Every row gives one point. Each copy is the shape, with its points in the same order, stretched, turned, moved and blurred by noise. Some copies are also mirrored. Which?

Shape (6 x 2):
[-0.39 0.27]
[-0.30 0.03]
[-0.42 0.35]
[-0.33 0.37]
[0.42 0.03]
[0.57 0.11]
Copy 1:
[0.32 -0.59]
[0.04 -0.41]
[0.39 -0.63]
[0.47 -0.54]
[0.29 0.40]
[0.45 0.52]
Copy 1 is: mirrored
Copy 2 (6 x 2):
[0.51 -0.05]
[0.33 0.11]
[0.58 -0.09]
[0.49 -0.14]
[-0.51 -0.13]
[-0.65 -0.25]
Copy 2 is: only turned
Copy 3:
[0.31 -0.39]
[0.13 -0.20]
[0.38 -0.49]
[0.49 -0.43]
[0.31 0.39]
[0.40 0.50]
Copy 3 is: mirrored

Shape:
[0.57 -0.03 0.29 -0.01]
[-0.39 0.38 0.47 0.21]
[0.48 0.10 -0.35 0.12]
[0.28 -0.59 -0.46 0.03]
[-0.01 0.62 0.56 -0.31]
[-0.21 0.23 -0.21 0.22]
[-0.03 -0.54 0.22 0.47]
Copy 1:
[-0.31 0.42 0.25 -0.06]
[-0.23 -0.91 -0.05 -0.33]
[-0.09 0.32 -0.37 0.19]
[0.39 0.12 -0.07 0.53]
[-0.27 -0.09 0.07 -0.74]
[0.06 -0.60 -0.46 0.02]
[-0.05 -0.64 0.21 0.47]
Copy 1 is: only turned
Copy 2:
[0.17 -0.73 -0.05 -0.53]
[0.09 0.32 -0.68 -0.21]
[-0.24 -0.64 0.24 -0.54]
[-0.37 -0.72 0.64 0.02]
[0.70 0.21 -0.35 -0.64]
[-0.43 0.09 -0.08 -0.20]
[-0.39 -0.59 -0.21 0.21]
Copy 2 is: only turned

Shape:
[-0.11 0.10 0.29 -0.46 -0.35 0.62 -0.31 0.10]
[-0.27 0.56 0.41 -0.72 0.11 0.42 -0.31 0.14]
[0.13 -0.21 0.04 0.10 0.38 -0.37 0.58 -0.29]
[-0.54 -0.27 -0.24 -0.41 0.50 -0.13 -0.65 0.21]
[0.35 0.14 -0.06 0.15 0.28 0.15 0.09 -0.47]
[0.21 -0.19 -0.58 -0.04 0.24 -0.24 0.69 -0.07]
[-0.01 -0.04 -0.13 -0.50 0.47 -0.11 0.67 -0.80]
[-0.15 -0.45 0.12 0.05 0.42 0.01 0.51 -0.29]
[-0.79 -0.40 -0.32 -0.31 0.23 0.11 -0.66 -0.17]
[-0.37 0.18 -0.25 0.16 0.16 -0.15 0.50 -0.37]
[-0.02 0.07 0.25 -0.46 -0.27 0.27 -0.88 0.02]
[-0.15 0.13 0.31 -0.37 -0.31 -0.19 -0.39 -0.07]
[-0.08 0.40 0.38 -1.05 -0.48 0.45 -0.11 -0.17]
Copy 1, 13 rows:
[-0.23 0.05 -0.59 -0.54 0.56 0.11 -0.38 0.38]
[-0.51 0.20 -1.02 -0.12 0.47 0.64 -0.21 0.12]
[0.19 -0.06 0.05 -0.03 -0.91 -0.06 0.39 0.02]
[-0.66 -0.50 0.38 0.24 0.48 0.25 0.23 0.26]
[0.30 -0.18 -0.64 0.03 -0.19 -0.29 0.44 -0.17]
[0.87 -0.10 0.21 0.11 -0.45 -0.21 0.59 0.08]
[0.62 0.00 -0.63 -0.20 -0.80 -0.04 0.89 0.55]
[-0.02 0.12 0.10 -0.43 -0.75 -0.11 0.45 0.20]
[-0.54 -0.38 0.25 0.13 0.58 -0.17 0.42 0.54]
[0.31 0.29 -0.29 0.38 -0.46 -0.24 0.50 -0.06]
[-0.58 -0.44 -0.46 -0.14 0.77 0.06 -0.43 0.33]
[-0.45 -0.22 -0.33 0.09 0.10 0.14 -0.39 0.33]
[0.09 0.15 -1.16 -0.53 0.38 0.37 -0.34 0.79]
Copy 1 is: mirrored
Copy 2:
[-0.38 -0.30 -0.07 -0.25 -0.08 0.94 0.32 -0.06]
[-0.26 0.16 0.16 0.25 -0.29 0.58 0.72 0.36]
[0.09 0.31 -0.34 0.71 0.01 -0.29 -0.43 -0.12]
[-0.12 -0.33 0.27 -0.52 -0.46 -0.19 0.33 0.68]
[0.01 0.06 -0.18 0.51 0.46 0.44 -0.49 0.35]
[0.50 -0.11 0.12 0.53 0.23 -0.18 -0.33 -0.46]
[0.55 0.37 -0.21 1.06 -0.57 0.16 -0.37 0.21]
[0.14 0.40 -0.32 0.30 -0.33 -0.08 -0.55 -0.08]
[0.21 -0.42 -0.08 -0.84 -0.53 0.18 0.19 0.78]
[0.70 0.32 -0.38 0.43 0.20 -0.10 0.00 0.12]
[-0.73 -0.67 -0.12 -0.34 0.02 0.78 0.49 0.53]
[-0.49 -0.39 -0.46 0.12 -0.05 0.29 0.61 0.28]
[-0.29 -0.24 -0.15 0.46 -0.47 1.05 0.74 -0.01]
Copy 2 is: only turned
Copy 3:
[0.01 0.24 -0.19 -0.42 -0.42 0.06 -0.10 -0.13]
[-0.34 0.08 -0.23 -0.58 -0.39 0.43 -0.08 -0.06]
[-0.16 0.29 -0.01 0.69 -0.24 0.51 -0.48 0.22]
[-0.28 0.14 -0.12 -0.43 0.18 -0.14 -0.36 0.69]
[-0.36 -0.05 -0.16 0.55 -0.47 0.27 -0.08 0.18]
[0.24 0.29 -0.08 0.56 -0.02 0.51 -0.16 0.45]
[-0.20 0.41 0.43 0.46 -0.54 0.53 -0.31 0.60]
[-0.19 0.69 -0.02 0.39 -0.30 0.32 -0.45 0.28]
[-0.23 0.37 0.24 -0.42 0.13 -0.46 -0.29 0.63]
[-0.17 0.36 0.32 0.44 0.08 0.41 -0.17 0.16]
[-0.10 -0.25 -0.26 -0.46 -0.37 -0.16 -0.36 0.07]
[0.00 -0.13 0.05 -0.09 -0.24 0.11 -0.54 -0.05]
[0.07 0.18 0.09 -0.50 -0.72 0.35 -0.21 -0.12]
Copy 3 is: only turned

Shape (14 x 9):
[-0.01 0.45 0.26 0.46 0.35 -0.04 0.12 -0.38 0.13]
[0.08 -0.51 -0.14 -0.55 -0.38 0.26 0.07 -0.39 0.45]
[0.17 -0.28 0.73 0.22 -0.44 -0.40 0.09 0.74 0.41]
[-0.32 0.04 0.20 -0.59 -0.24 -0.42 -0.73 -0.06 -0.23]
[-0.43 0.46 0.24 -0.02 -0.32 -0.21 -0.34 -0.20 0.15]
[-0.23 0.53 0.12 0.47 -0.42 -0.15 -0.64 0.49 -0.07]
[-0.06 -0.04 -0.18 -0.06 -0.11 -0.01 -0.20 -0.40 -0.63]
[0.54 0.01 0.14 -0.49 0.21 -0.22 -0.13 0.27 -0.12]
[-0.40 0.26 0.17 0.45 0.23 -0.11 0.17 0.35 -0.17]
[-0.34 -0.55 0.74 0.34 -0.34 0.60 -0.60 0.45 -0.23]
[0.06 0.34 -0.03 -0.12 -0.62 0.50 0.28 0.28 0.29]
[0.29 -0.47 0.70 -0.36 -0.07 0.48 -0.54 0.13 -0.36]
[-0.34 0.36 -0.03 0.46 0.26 0.32 -0.16 -0.42 0.45]
[0.07 0.10 0.39 0.26 0.33 0.09 -0.57 0.00 0.10]
Copy 1 (14 x 9):
[-0.64 -0.36 -0.16 -0.19 -0.08 -0.09 0.15 0.29 -0.45]
[0.12 0.53 -0.08 0.09 0.13 -0.08 -0.42 -0.70 0.04]
[-0.24 0.50 0.56 0.23 0.45 -0.06 -0.24 0.74 -0.19]
[0.43 0.29 0.13 0.47 -0.26 0.46 0.45 -0.15 -0.40]
[-0.31 0.24 0.11 0.30 -0.28 0.06 0.49 0.04 -0.43]
[-0.16 0.12 0.57 0.13 -0.15 -0.11 0.87 0.31 -0.31]
[0.50 -0.11 -0.21 -0.04 -0.25 -0.09 0.28 -0.15 -0.02]
[0.25 0.04 -0.16 -0.18 0.51 0.33 0.06 0.16 -0.42]
[-0.41 -0.38 0.17 0.01 -0.01 0.05 0.30 0.47 0.09]
[0.22 0.36 0.90 -0.27 -0.61 0.24 -0.05 0.38 0.30]
[-0.27 0.61 -0.04 -0.26 0.30 -0.27 0.29 -0.14 0.10]
[0.59 0.46 0.22 -0.45 -0.31 0.52 -0.25 0.11 -0.14]
[-0.80 -0.31 0.15 -0.10 -0.37 -0.09 0.23 -0.23 -0.22]
[-0.22 -0.23 0.37 -0.23 -0.24 0.23 0.13 0.24 -0.50]
Copy 1 is: only turned
Copy 2 (14 x 9):
[0.50 -0.32 -0.10 -0.14 0.32 0.30 -0.07 -0.15 0.56]
[-0.05 0.87 0.32 0.02 -0.14 0.17 0.26 -0.17 0.08]
[0.25 -0.06 0.02 -0.51 0.32 -0.12 0.35 1.22 -0.39]
[-0.50 0.20 0.34 -1.28 0.07 -0.01 0.49 -0.09 0.65]
[0.21 0.18 0.08 -0.89 0.37 0.02 0.40 -0.18 0.70]
[0.05 -0.27 -0.24 -0.84 0.71 -0.54 0.00 0.15 0.15]
[-0.47 -0.15 -0.08 -0.29 -0.22 0.00 0.23 -0.40 0.66]
[-0.14 -0.32 0.59 -0.46 0.01 -0.30 -0.23 0.31 0.07]
[0.36 -0.68 -0.46 -0.52 0.15 -0.05 -0.05 0.15 -0.17]
[-0.27 0.63 -0.97 -0.75 0.12 -0.33 -0.26 0.53 0.14]
[0.66 0.25 0.01 -0.13 0.14 -0.81 -0.06 0.01 -0.04]
[-0.44 0.57 -0.20 -0.59 -0.18 -0.37 -0.40 0.41 0.59]
[0.53 0.22 -0.29 -0.19 0.52 0.35 -0.25 -0.55 0.38]
[-0.05 0.03 -0.11 -0.55 0.46 0.08 -0.40 0.07 0.39]
Copy 2 is: mirrored
Copy 3, 14 rows:
[-0.17 0.58 -0.08 0.13 -0.14 -0.55 0.18 0.79 -0.42]
[0.11 -0.48 -0.46 0.15 0.79 0.68 0.18 -0.08 0.75]
[-0.28 0.13 -0.83 -0.55 0.50 0.02 -0.78 -0.53 -0.71]
[0.64 -0.83 -0.72 0.01 -0.74 -0.40 0.15 -0.45 0.37]
[0.46 0.17 -0.83 0.24 -0.38 -0.51 0.07 0.07 -0.31]
[-0.02 0.53 -0.88 0.12 -0.88 -0.57 -0.63 -0.18 -0.62]
[-0.27 -0.69 0.08 0.33 -0.53 -0.49 0.27 -0.18 0.23]
[-0.32 -0.48 -0.30 -0.43 -0.17 0.36 0.43 0.16 0.25]
[-0.14 0.32 0.19 0.17 -0.24 -0.41 -0.20 -0.03 -0.84]
[0.23 0.49 0.05 -0.28 -0.55 -0.08 -0.96 -1.60 0.06]
[-0.43 0.63 -0.66 0.37 0.25 0.82 0.19 -0.19 -0.38]
[0.02 -0.11 0.08 -0.54 -0.49 0.20 0.09 -1.04 0.65]
[0.40 0.92 -0.22 0.24 -0.07 -0.20 -0.09 0.67 -0.11]
[0.22 0.51 -0.28 -0.37 -0.56 -0.35 -0.25 0.20 0.07]
Copy 3 is: only turned
Copy 4 (14 x 9):
[-0.21 -0.16 -0.23 -0.14 -0.09 0.29 -0.58 0.18 -0.01]
[-0.38 0.21 0.46 0.15 -0.07 -0.31 0.35 -0.38 -0.23]
[0.23 -0.66 -0.28 -0.56 0.30 -0.68 -0.01 -0.32 -0.64]
[-0.38 0.53 -0.51 0.84 0.39 -0.78 0.22 -0.02 -0.16]
[-0.55 0.07 -0.46 0.02 0.32 -0.45 0.12 -0.12 0.14]
[-0.24 -0.51 -0.52 -0.17 0.59 -0.43 -0.05 0.07 0.47]
[-0.01 0.34 0.04 0.44 0.03 -0.03 0.02 0.41 0.29]
[0.45 0.33 -0.15 0.29 -0.05 -0.16 -0.33 -0.14 -0.49]
[-0.02 -0.53 -0.46 -0.31 -0.34 -0.24 -0.27 0.19 0.11]
[-0.19 -0.88 -0.19 0.78 0.12 -0.37 0.43 0.16 0.57]
[0.14 -0.47 0.10 -0.77 -0.13 0.01 0.44 -0.53 0.15]
[0.20 -0.14 -0.05 0.97 0.08 0.04 0.22 -0.03 -0.04]
[-0.67 -0.16 -0.08 0.07 -0.20 0.00 -0.50 -0.08 0.46]
[-0.22 -0.16 -0.30 0.49 0.13 -0.15 -0.62 0.08 0.03]
Copy 4 is: mirrored
